Each row is a point. Each copy is the shape, with its points in the same order, turned, moved and blurred by noise. Say if it was mirrored as well.

Shape, 8 rows:
[[  2.7  -1.9]
 [  6.3  -1.3]
 [  0.3   0.5]
 [  4.5   0.5]
 [ -1.2   2.1]
 [  0.4  -2.7]
 [ -2.8  -0.3]
 [-10.9  -0.2]]
Copy 1, 8 rows:
[[ 0.2 -4.1]
 [ 3.1 -5.6]
 [ 0.2 -0.7]
 [ 3.3 -3.0]
 [ 0.0  1.5]
 [-1.9 -2.4]
 [-2.3  1.3]
 [-8.4  6.5]]
Copy 1 is: only turned
Copy 2:
[[  0.9  -1.3]
 [  5.2  -1.6]
 [ -0.3   0.7]
 [  3.5   0.8]
 [ -2.2   2.2]
 [ -0.5  -2.1]
 [ -3.6  -0.2]
 [-12.0   0.1]]
Copy 2 is: only turned
Copy 3:
[[-1.2  3.9]
 [ 0.4  6.7]
 [ 0.1  0.1]
 [ 1.9  4.8]
 [ 1.3 -1.1]
 [-2.5  2.5]
 [-2.0 -1.1]
 [-4.8 -9.6]]
Copy 3 is: mirrored

Shape (7 x 3):
[[ 3.1  0.3  4.3]
 [-5.8 -3.8 -0.8]
 [-0.4 -1.7 -2.2]
 [ 4.8 -6.6 -0.9]
 [-1.0 -0.2  2.6]
 [ 7.8  2.3  1.3]
 [-2.3 -1.2  4.5]]
Copy 1, 7 rows:
[[ 4.5  0.2  4.3]
 [-3.5 -8.2  1.0]
 [ 0.1 -3.7 -2.1]
 [ 6.7 -4.7 -3.9]
 [ 1.0 -3.6  3.5]
 [ 5.8  3.7  0.5]
 [ 0.7 -5.1  5.2]]
Copy 1 is: only turned
Copy 2:
[[-0.4  0.9  5.5]
 [-1.5 -5.3 -3.4]
 [ 3.0 -1.4 -0.7]
 [ 6.7 -5.1  3.7]
 [-1.4 -0.9  1.5]
 [ 4.2  4.3  6.1]
 [-3.4 -2.3  2.4]]
Copy 2 is: only turned
Copy 3:
[[ 1.6 -0.3  4.0]
 [-3.6 -3.4 -5.2]
 [-4.2  0.0 -0.3]
 [-6.4 -4.0  5.2]
 [ 0.6 -0.9 -0.2]
 [-0.5  3.5  7.9]
 [ 2.0 -3.1 -0.9]]
Copy 3 is: mirrored

Shape:
[[-4.1 -0.8  0.3 -1.4 -4.5 -1.3]
 [-7.2 -5.3 -5.0 -1.8 -5.6  5.7]
 [-6.6 -9.7 -4.5 -6.6 -3.0  2.6]
 [ 3.1  2.8 -0.5  3.7  3.1 -3.5]
 [-2.5  0.1  5.1  0.6 -1.9  1.2]
 [ 2.7  1.3  5.1  3.5  1.2 -5.5]
 [ 0.2 -1.2  2.5  1.0  2.8  5.2]
 [ 0.0  1.5  1.3  1.3  1.4  0.4]
 [ 8.1  0.6 -1.4 -0.8 -0.5  2.2]
 [-5.0  1.7  1.8 -4.1  0.5  1.1]]
Copy 1, 10 rows:
[[-2.3  0.7  1.5  2.0 -3.6 -2.6]
 [-4.2  2.0 -1.7  8.3  4.3 -1.1]
 [-3.9 -0.9 -0.5  4.7  8.0 -6.6]
 [ 1.5  0.6 -3.1 -6.7 -6.1  2.4]
 [-0.9  0.1  4.3  0.5 -3.7  3.3]
 [ 2.5 -2.1  1.5 -6.7 -8.2  2.4]
 [-0.3  1.4  1.1 -2.3  1.6  6.8]
 [-0.8  1.6  0.3 -3.3 -3.0  3.5]
 [ 7.3  4.1 -2.2 -3.2 -0.3  2.1]
 [-5.3  4.0  3.8 -1.6 -0.5 -0.8]]
Copy 1 is: mirrored
Copy 2:
[[ -2.7   3.2  -0.7  -6.3  -2.0  -3.6]
 [ -0.9   4.0  -4.7 -10.6  -3.1   5.1]
 [  4.5   0.2  -4.4 -12.9  -0.7   2.5]
 [ -2.8  -1.5  -1.1   5.7   0.9  -2.7]
 [ -2.7   4.4   4.4  -2.5   0.0  -1.7]
 [ -0.6   1.6   3.4   4.6   0.6  -6.3]
 [ -0.2   1.2   3.8  -0.6   2.1   3.9]
 [ -2.9   0.3   1.8   0.5   0.9  -0.9]
 [ -0.2  -5.5   2.5   2.6  -4.9   1.3]
 [ -4.7   0.5   1.7  -6.2   3.4  -1.9]]
Copy 2 is: mirrored
Copy 3, 10 rows:
[[-5.0  0.1  0.2  0.2 -3.4  0.2]
 [-9.0 -2.9 -1.5  0.2 -2.6  9.2]
 [-9.9 -7.0 -6.6  0.3 -1.1  5.5]
 [ 3.6  2.8  2.4 -1.9  3.9 -2.2]
 [-3.0  1.0  2.8  5.3 -1.0 -0.7]
 [ 2.8  1.0  4.2  1.1  1.6 -6.6]
 [ 0.2  0.1  1.1  5.8  4.0  3.5]
 [ 0.2  2.2  1.3  2.0  2.0  0.2]
 [ 7.6 -0.6 -1.9  1.2 -0.4  2.7]
 [-5.3  3.8 -2.9  3.9  0.3  0.1]]
Copy 3 is: mirrored
Copy 4, 10 rows:
[[  1.2  -0.5  -1.0   1.6  -0.1  -4.9]
 [  1.4  -6.5  -9.3   5.4  -0.9  -1.4]
 [ -0.3 -10.0  -7.9  -0.5   2.3  -2.7]
 [ -4.0   6.1   4.4   0.3   0.9   1.8]
 [  4.0  -1.2   3.4   3.3   0.0  -0.9]
 [ -1.2   3.9   8.6   1.0   0.7  -0.5]
 [  3.2  -1.6   1.7   2.5   1.5   6.5]
 [  0.8   2.5   1.8   1.0   1.0   2.0]
 [ -2.0   1.1   2.5  -3.5  -5.2   5.5]
 [  5.0   0.8  -1.6   0.0   2.7  -1.5]]
Copy 4 is: mirrored

Shape:
[[-1.0 -5.3  3.7 -4.1  5.1 -0.4  1.0 -1.8  5.0]
 [-0.4  1.9  1.5  7.5  1.4  0.4  0.3  4.0  3.0]
 [-5.8 -0.8  0.5 -3.6 -4.5  1.1 -0.6  4.0 -1.6]
 [-4.4  0.7 -6.9  6.3  3.4 -2.5 -2.3 -2.5  2.7]
 [-0.8 -1.4  2.6 -1.9  3.1 -2.7  2.1 -6.5 -3.7]
 [ 0.9 -3.7 -4.0 -4.2 -6.8 -2.3 -1.3 -5.0  0.0]
 [-0.2 -5.0 -6.5 -1.6 -6.8 -0.6  1.5 -7.1 -3.9]
 [-4.4 -0.4  1.8  4.7 -0.4 -6.6  3.5  0.5  0.7]
 [ 4.3 -1.4 -8.2 -3.4  3.4 -0.2  3.9 -1.8 -5.0]
 [ 2.4  0.7  2.4 -1.4 -5.8 -1.5 -2.2 -1.1  2.2]
 [ 6.5 -6.7 -0.3  4.3  2.6 -2.9 -1.3  4.0  3.1]
 [ 6.1 -2.8  1.3  1.1 -0.2  0.6  7.1  5.5 -1.1]
 [ 0.2 -1.6  2.0 -2.5 -4.6 -5.0 -0.4 -0.7  1.2]
 [-2.2  3.6  1.9 -2.1  4.0  3.1  6.3  0.6  5.9]]
Copy 1 (14 x 9):
[[ 1.9 -5.1  2.1 -4.1  3.9  0.4  0.7 -8.4  3.3]
 [-0.1 -0.7 -2.1  4.3  3.7  2.1  1.5  2.9  6.8]
 [-5.9 -1.0  0.9 -4.5 -1.5 -2.6  2.4  1.5 -0.3]
 [-3.6 -0.5 -9.1  5.8  4.6 -1.7  0.7 -4.6  2.5]
 [ 2.5 -3.6  3.1  3.0  2.0 -3.2  0.9 -6.1 -4.4]
 [ 1.7 -2.8 -4.7 -2.7 -5.7 -7.5  1.3 -3.9 -2.1]
 [ 1.2 -3.3 -6.3  0.5 -6.8 -4.7  3.5 -4.2 -6.5]
 [-1.1 -4.4 -0.4  4.0  4.8 -4.5  6.6  0.6  2.4]
 [ 5.3 -0.2 -6.3 -1.8  3.1 -0.2 -0.6 -1.9 -8.9]
 [ 2.7 -0.9  0.3 -0.9 -3.7 -6.0 -0.2 -0.1  3.9]
 [ 5.8 -8.7 -5.3 -1.0  3.5  0.6 -2.3  1.4  5.3]
 [ 7.4 -3.6 -0.2 -2.8  2.2  3.4  3.4  5.0 -0.3]
 [ 1.6 -3.8  0.4 -1.8 -1.2 -7.6  2.1 -0.9  1.7]
 [ 1.6  4.3  2.5 -2.5  5.2  2.9  5.1 -4.5  3.6]]
Copy 1 is: only turned
Copy 2, 14 rows:
[[-1.5 -5.8  3.4 -4.6  0.5 -4.4  1.4 -2.7  2.5]
 [-0.2  1.0  5.5  7.5  2.3  1.9  1.8  0.8  0.4]
 [-4.4  0.1  2.9 -2.9 -2.8  5.4 -2.5  3.8 -3.9]
 [-7.2 -0.2 -1.9  8.9  3.7 -3.8 -0.7  0.2  0.3]
 [-1.8  2.6 -0.6 -4.3  0.1 -4.4 -0.3 -5.0 -4.2]
 [-2.0 -2.2 -4.2 -1.5 -7.5 -0.9 -6.4 -0.6 -2.5]
 [-2.3 -2.0 -8.4  0.5 -7.0 -1.1 -4.3 -0.8 -7.0]
 [-3.5  3.4  5.4  3.7 -2.0 -5.3  1.5  1.7 -2.9]
 [ 4.0  0.0 -9.5 -0.5  2.7 -3.1 -1.2  2.2 -4.1]
 [ 0.2  1.2  1.9  1.0 -5.7  2.2 -5.1 -1.3  1.2]
 [ 6.1 -5.5  4.3  5.9  1.6 -4.0 -3.5  0.2 -1.1]
 [ 8.9 -0.8  1.9  1.5 -1.2  0.5  2.9  2.1 -3.2]
 [-1.1  1.0  2.6 -1.1 -5.2 -1.9 -4.5  0.3 -0.2]
 [-1.2  0.5  1.4 -1.4  1.6  1.0  6.6  1.1  4.8]]
Copy 2 is: only turned

Shape (16 x 12):
[[-4.0  2.2  3.1  2.8  5.6  0.7 -7.0  5.5  4.2  4.8  5.3  5.6]
 [-8.1  5.4 -0.8  4.5  1.4  2.2 -3.1  6.9  3.2  1.2 -0.2  3.8]
 [-0.4  0.3  0.0 -2.5 -2.8 -0.8  1.3  4.9  2.7 -2.6  2.4  6.2]
 [-0.7  0.7 -3.6 -5.0 -0.9 -0.3  0.9  2.2  5.1 -0.7  0.7 -2.4]
 [ 2.4 -2.1 -4.1 -3.9 -2.7  0.8  4.1  1.1  0.1 -3.7  9.5 -4.4]
 [-4.0  0.9  2.0  2.0 -0.6  5.5 -6.0  2.7 -0.1  5.6 -2.1  3.9]
 [-3.9 -2.1 -2.9 -4.7 -3.3 -4.1  1.7 -2.5 -2.8 -1.3  5.5 -6.0]
 [ 0.8 -3.7 -7.2 -3.2  1.2 -1.7 -0.3  0.0 -3.2 -6.6  3.6 -1.9]
 [-7.3 -3.2  3.5  1.6  3.5  4.8 -3.4  2.9  7.0 -0.5  2.3  5.1]
 [ 1.7 -3.9 -8.8 -5.8 -2.9 -2.7  0.9  0.9  3.1 -0.1  4.7  1.9]
 [-0.1 -0.3 -6.7  1.0 -3.0 -1.7  3.4 -5.4  1.3 -1.8  5.0 -1.3]
 [-1.6  9.4 -0.8 -0.4 -2.1  6.3 -5.8 -3.3 -1.2  0.1 -0.2 -0.2]
 [ 2.2 -0.3 -4.5 -1.4  0.8  0.2 -0.5  3.3  5.4 -0.6  0.6 -1.2]
 [ 1.1  0.8 -6.0 -7.9  2.0 -1.9  5.9 -3.7 -0.9 -2.0  3.3 -0.7]
 [-0.6  4.8 -0.7  2.9 -0.1  5.3  1.8 -1.7 -5.2  3.6 -1.3 -2.7]
 [ 3.0  0.4 -0.7 -1.0 -1.9 -4.4  1.3 -3.1 -0.2 -3.2  1.2 -3.2]]
Copy 1, 16 rows:
[[-5.1  1.0  6.2  0.0  7.6  2.9 -3.7  6.5  3.0  0.1  3.1  6.6]
 [-1.2  8.2  4.4 -0.4  7.0  5.5  0.5  4.1  3.3  2.6 -2.3  2.4]
 [-0.7  1.0 -3.2 -4.8  6.2 -2.3  5.5  4.5  0.5  0.8  0.8  3.9]
 [ 1.4 -0.7 -1.5 -9.4  3.7 -1.0  0.9  0.5  0.9  0.3  0.5 -2.3]
 [-0.1 -2.8 -4.5 -5.8  2.8 -0.9  5.2  3.2 -3.2 -3.2  6.8 -7.6]
 [ 1.8  1.0  5.7 -0.4  0.6  7.4  0.6  2.8  1.7  1.3 -1.3  7.9]
 [-3.3  0.1 -2.0 -7.0 -3.4 -1.2  2.9 -0.1 -5.7  1.7  4.8 -5.7]
 [-2.5  0.4 -8.5 -5.0 -0.7 -1.0 -0.2  2.6 -4.0 -5.5  0.7 -4.0]
 [-7.5  0.4  6.6 -3.4  7.0  4.2  2.8  1.7  3.1 -3.1 -2.2  5.0]
 [-2.5 -4.0 -8.3 -8.8  0.6 -1.2  1.7  3.0  3.7  0.2  4.2 -1.7]
 [-1.5 -1.3 -5.4 -1.1 -0.2 -1.6  3.7 -2.2  0.9  0.0  4.0 -6.0]
 [ 6.5  6.3  2.8 -1.3 -1.9  3.6  0.2 -1.7  2.6 -2.8  5.3  2.3]
 [ 1.3 -1.8 -1.9 -5.2  4.2  0.1 -0.8  3.0  3.4 -2.1 -0.5 -2.3]
 [ 0.7 -1.9 -8.3 -6.6  3.4 -2.7 -0.3 -5.8 -4.4 -0.9  4.8 -2.5]
 [ 5.9  1.3  1.4  3.0  0.1  5.7 -0.3 -1.7 -4.0  0.5  1.9 -0.6]
 [ 1.8 -0.6 -2.2 -2.1 -1.0 -6.2  0.5 -0.3 -2.4 -0.6  1.3 -4.2]]
Copy 1 is: only turned
Copy 2 (16 x 12):
[[-4.7  3.5  1.3 -4.5  7.8 -5.9 -6.1  1.5 -0.2  5.3  4.2  8.4]
 [-4.3  6.0 -1.1  0.4  2.6 -6.4 -4.7  5.6  1.8  2.4  3.8  1.3]
 [ 0.0  2.8 -0.7 -1.9 -3.2 -1.5  2.1  1.6  2.0  0.3  5.9  7.8]
 [ 0.0  1.0 -2.1 -7.2 -4.1  0.7 -1.7 -0.2  3.9 -1.8  3.1  0.5]
 [-0.3 -5.4 -3.5 -5.9 -6.2  1.5 -1.6  1.2 -0.9 -7.8  3.7  5.0]
 [-3.8  2.2  1.0  2.0  4.1  0.5 -4.1  2.1  1.1  6.5 -0.3  2.9]
 [-5.7 -3.0 -3.3 -6.2 -6.5  0.1  1.5 -1.6 -3.3 -6.3 -2.3  2.0]
 [-1.4 -5.7 -6.0 -2.3 -4.1 -1.4  2.0 -4.4 -2.7 -3.7  5.6  0.3]
 [-9.0  0.8  2.1 -2.7  4.6 -0.6 -2.6  2.5  4.9  3.6  7.9  4.6]
 [-0.2 -3.6 -6.8 -4.8 -6.3 -2.3  0.3 -4.9  4.9 -2.7  2.6  6.7]
 [-1.8 -3.9 -0.6 -1.1 -5.1 -3.6 -1.1 -4.5  2.2 -8.1  1.0  1.8]
 [-0.7  6.2  0.8  2.4  0.6  2.6 -7.4 -2.6 -2.7 -0.6  0.3 -1.2]
 [ 1.8 -1.5 -1.2 -5.9 -2.2 -1.2 -2.5 -0.4  4.0 -0.2  4.6  0.9]
 [ 1.2  0.1 -4.8 -5.8 -1.6  0.8  3.5 -5.1  1.5 -9.5  1.3  2.8]
 [ 1.1  0.7  0.5  2.6  3.9  1.6 -2.6  2.1 -1.9 -3.9 -4.7 -1.1]
 [ 0.5 -2.0  2.8 -5.1 -5.1 -2.0  2.0 -3.2 -2.2 -4.1  0.6  0.7]]
Copy 2 is: mirrored

Shape (17 x 12):
[[-1.5 -1.7  3.7  4.6  1.0  2.8  2.1 -6.4 -2.1  0.5  6.4  0.7]
 [ 1.7 -0.7  0.5  4.8  3.1 -1.3  0.3  0.8  4.1  2.7 -0.5  3.3]
 [-4.9 -2.3  7.8 -6.5  3.7  3.7  1.3 -6.3 -0.2 -3.0  4.3 -0.5]
 [-2.9  2.2  2.5 -2.6 -2.2 -4.7 -1.5  1.5 -6.3 -3.9  1.7 -9.8]
 [ 1.1 -1.3 -0.6  2.1 -0.7  1.6 -4.9  1.7 -3.1 -0.4 -8.1 -3.8]
 [ 5.3 -1.9  7.3 -0.4  2.0  5.9  3.2 -4.9  0.4  3.7  2.7  0.5]
 [-7.6 -0.7  4.2 -3.0  1.3  5.2  5.7 -5.7  2.4  3.3  1.4 -0.3]
 [ 2.4  0.6 -4.6  2.9  3.4 -2.3 -7.3  1.1  0.5  0.0 -5.2 -0.7]
 [ 3.8 -8.5  1.9  2.6  2.5  4.5  4.1 -1.1  1.3  3.7  5.3  3.2]
 [-0.3  0.8  0.7  0.4  0.7 -0.1 -5.6  4.9 -6.1  3.2 -1.8 -0.8]
 [ 2.3  1.7 -1.6  2.5  5.1  1.6 -2.7  3.4  0.2  1.5 -3.1 -5.4]
 [-4.8 -4.1  5.9 -4.3 -0.6  4.2 -2.2 -1.7  1.3 -1.9  3.6 -5.4]
 [-3.2 -0.5 -1.0 -5.2  0.6  0.5 -1.4 -4.7 -5.2 -0.6  5.8 -7.3]
 [ 0.4 -1.5  1.5  5.4  1.2  1.1 -2.6 -3.2  4.4  6.3 -0.4  0.1]
 [ 3.6 -2.9  3.9  6.4  5.4  3.4 -0.8 -1.6  3.8  8.2  2.9  3.7]
 [ 4.5  0.7 -2.9  2.1 -1.9 -1.9 -4.1  1.2  2.7  4.4 -1.2  2.1]
 [ 0.5  0.8  2.7  4.0  1.0  8.3  1.8 -2.4  4.5  2.4  5.3  4.2]]
Copy 1 (17 x 12):
[[-0.9 -5.6  1.7  3.5 -7.7 -2.9  0.7 -1.5  3.4 -1.3  0.8 -1.5]
 [ 4.5 -1.8 -0.8  2.4  0.0 -4.3 -3.5  2.3  1.7  3.0 -4.4  1.1]
 [-6.8 -5.0  6.1  1.5 -0.7  4.1  1.4  0.2  8.0 -1.8  0.9 -3.5]
 [-2.5  6.7  2.1 -1.1  2.3 -2.2  4.6 -0.9 -1.7 -4.7  3.6 -8.8]
 [ 1.5  2.5 -1.7  1.1  1.2  2.4 -0.9  0.6 -7.2 -0.8 -6.5 -5.3]
 [ 2.8 -5.0  6.1 -0.2 -7.6  3.3  1.6  2.7  3.5  3.0 -1.6 -0.6]
 [-6.3 -5.6 -1.0  1.0 -2.2  2.9  1.4 -0.1  6.4  5.6  1.9 -1.7]
 [ 4.7  0.3 -1.1  0.3  4.4 -1.9 -6.8  0.4 -5.9 -1.7 -5.3 -3.3]
 [ 3.4 -8.0  0.1  1.8 -6.5 -0.4  1.7  7.1  2.9 -1.1 -1.7  3.5]
 [ 0.7  3.9  2.1  3.0  1.8  0.5 -1.4  1.2 -7.6 -1.0  0.4  0.2]
 [ 6.5  1.7 -1.6  1.7  1.8  1.7 -3.6  2.2 -2.8  0.3 -0.3 -5.1]
 [-6.7  0.5  1.5  0.0 -2.6  4.0 -0.4  4.1  4.7 -3.4  0.5 -5.0]
 [-4.0 -2.5  1.9 -3.5 -0.2  0.7  1.2 -0.6 -0.7 -4.9  6.9 -6.4]
 [ 1.0 -3.1 -0.7  1.2 -4.5 -3.0 -6.2  3.4 -0.7  4.2 -3.4 -2.1]
 [ 5.2 -5.5  2.0  4.5 -6.6 -2.0 -5.9  5.8  1.2  4.3 -2.0  2.4]
 [ 4.0  0.8 -0.4 -3.8 -0.3 -4.0 -5.0  2.2 -3.9  1.4 -4.3  2.0]
 [ 2.1 -3.6 -0.9  1.9 -8.0  1.8 -4.0 -0.5  5.9  1.7 -0.9  3.9]]
Copy 1 is: only turned
Copy 2, 17 rows:
[[-1.9  0.1  0.2  2.2  5.4  1.2  4.4 -8.0 -1.1  4.4 -2.6  3.7]
 [ 2.7 -4.8 -2.5  4.0  0.5 -0.2  0.8  1.5  2.2  1.7 -3.5  3.4]
 [-3.7  3.9  5.6 -5.7  7.4  1.6  3.4 -5.0  5.4  1.4 -2.8 -0.8]
 [-1.3  3.0  8.1 -4.5  2.4 -0.7 -3.8  0.3 -9.3  4.3 -0.3 -2.7]
 [-1.3  0.5 -1.0 -1.7 -1.4  2.2 -8.6  2.7 -4.0 -0.2 -4.1  5.8]
 [ 2.4 -2.3  2.9 -0.3  4.8  7.1  4.1 -7.1  2.0 -1.8 -5.4  4.3]
 [-4.8  1.4  1.4 -2.8 -0.7  4.5  7.3 -4.5  5.6  3.4 -4.9 -1.7]
 [ 4.7  0.6 -4.9  0.4 -0.5 -3.4 -7.7  3.2 -1.4  2.3 -3.0  6.2]
 [ 2.5 -5.6 -4.6  1.1  4.2  2.1  5.4 -9.4  0.8 -3.2 -0.9  2.9]
 [ 2.1  0.4 -2.1 -4.5  1.6  4.0 -2.6  3.1 -5.4  3.9  1.2  5.8]
 [ 5.3  1.3 -2.6  0.8 -0.9  4.6 -6.1  0.8 -2.0  1.4 -3.7  1.3]
 [-3.2  3.5  5.8 -4.4  1.7  2.8 -1.8 -6.4  2.9  0.6  2.7 -1.4]
 [ 2.0  6.4  3.2 -6.4  0.6 -1.2  0.4 -6.9 -4.6  3.4 -2.6 -0.8]
 [ 2.8 -3.2 -1.6  2.7 -1.2  1.9 -0.3 -4.1  2.7  4.2 -2.8  7.1]
 [ 5.7 -5.8 -4.9  3.9  3.4  5.1  2.3 -5.7  4.4  2.4 -2.1  6.5]
 [ 6.1 -2.2 -1.6  0.9 -2.7 -1.3 -0.6  1.8 -0.9  0.7 -1.4  8.9]
 [ 1.6  1.8 -1.9  6.6  2.2  3.5  6.3 -4.7  4.0 -0.7 -0.4  5.5]]
Copy 2 is: only turned
